Every row gives one point. Each table stands for the endless flat space through its points: a line for two points, a plane for three, and so on. The two share one point or none. Which?

First:
[[0.001,0.009,-0.013,-0.010],
[-0.002,0.015,-0.037,-0.031],
[0.023,-0.003,0.023,0.002]]
Second:
[[0.023,-0.004,0.004,-0.024],
[0.047,-0.019,0.004,-0.012]]
They share: no point

First:
[[0.036,0.009,-0.032,0.017,0.022,-0.021,0.000,-0.010],
[0.015,0.019,0.014,-0.023,-0.013,-0.046,-0.021,0.065],
[0.042,0.034,-0.004,-0.014,-0.010,-0.028,-0.012,0.011],
[0.015,0.010,0.002,-0.008,-0.001,-0.043,0.009,0.038]]
Second:
[[0.029,0.013,-0.009,-0.014,0.013,-0.030,-0.018,0.025],
[0.028,0.008,-0.008,-0.024,0.023,-0.029,-0.022,0.027]]
They share: [0.030,0.018,-0.010,-0.004,0.003,-0.031,-0.014,0.023]

First:
[[0.019,0.028,0.018,0.022,0.029,0.047,-0.037,-0.032,-0.017,-0.020,-0.004],
[0.021,0.065,-0.024,-0.019,-0.004,0.039,0.076,0.031,-0.046,0.073,0.037],
[-0.029,0.024,-0.070,0.018,-0.037,-0.005,0.043,0.010,0.023,0.050,0.048],
[-0.007,0.063,-0.036,-0.018,-0.022,0.028,0.078,0.028,-0.030,0.064,0.045],
[-0.029,0.012,-0.054,0.025,-0.044,-0.012,0.029,0.004,0.019,0.044,0.036]]
Second:
[[-0.004,0.028,-0.018,0.014,0.004,0.024,0.019,-0.005,0.002,0.030,0.031],
[-0.013,0.028,-0.010,0.012,0.014,0.028,0.021,-0.009,0.011,0.027,0.039]]
They share: [0.005,0.028,-0.026,0.016,-0.006,0.020,0.017,-0.001,-0.007,0.033,0.023]

First:
[[-0.014,0.067,-0.004,0.034,-0.002,0.015,0.033,0.003,0.004,-0.055,0.050,-0.025,0.010,-0.047],
[-0.026,0.013,0.032,0.035,-0.013,0.040,0.046,-0.047,-0.016,-0.042,0.013,-0.025,0.001,-0.003],
[0.001,-0.004,0.033,0.014,-0.036,0.019,0.025,-0.051,-0.015,-0.033,0.000,0.005,-0.026,0.004],
[0.004,0.029,-0.002,0.015,-0.033,-0.016,0.008,-0.019,-0.010,-0.030,0.023,0.003,-0.025,-0.039]]
Second:
[[-0.031,0.013,0.001,0.025,-0.031,-0.007,0.010,-0.043,-0.008,-0.025,0.016,-0.007,-0.002,-0.020],
[0.019,-0.011,0.027,0.045,-0.039,-0.019,0.040,-0.017,-0.010,-0.013,0.034,-0.005,-0.010,-0.036],
[-0.069,0.023,-0.029,0.014,-0.037,0.005,-0.011,-0.070,-0.011,-0.034,0.027,-0.011,-0.022,-0.021],
[-0.037,0.057,0.006,-0.005,-0.012,0.045,0.038,-0.055,-0.066,-0.018,0.065,-0.017,-0.043,-0.076]]
They share: no point
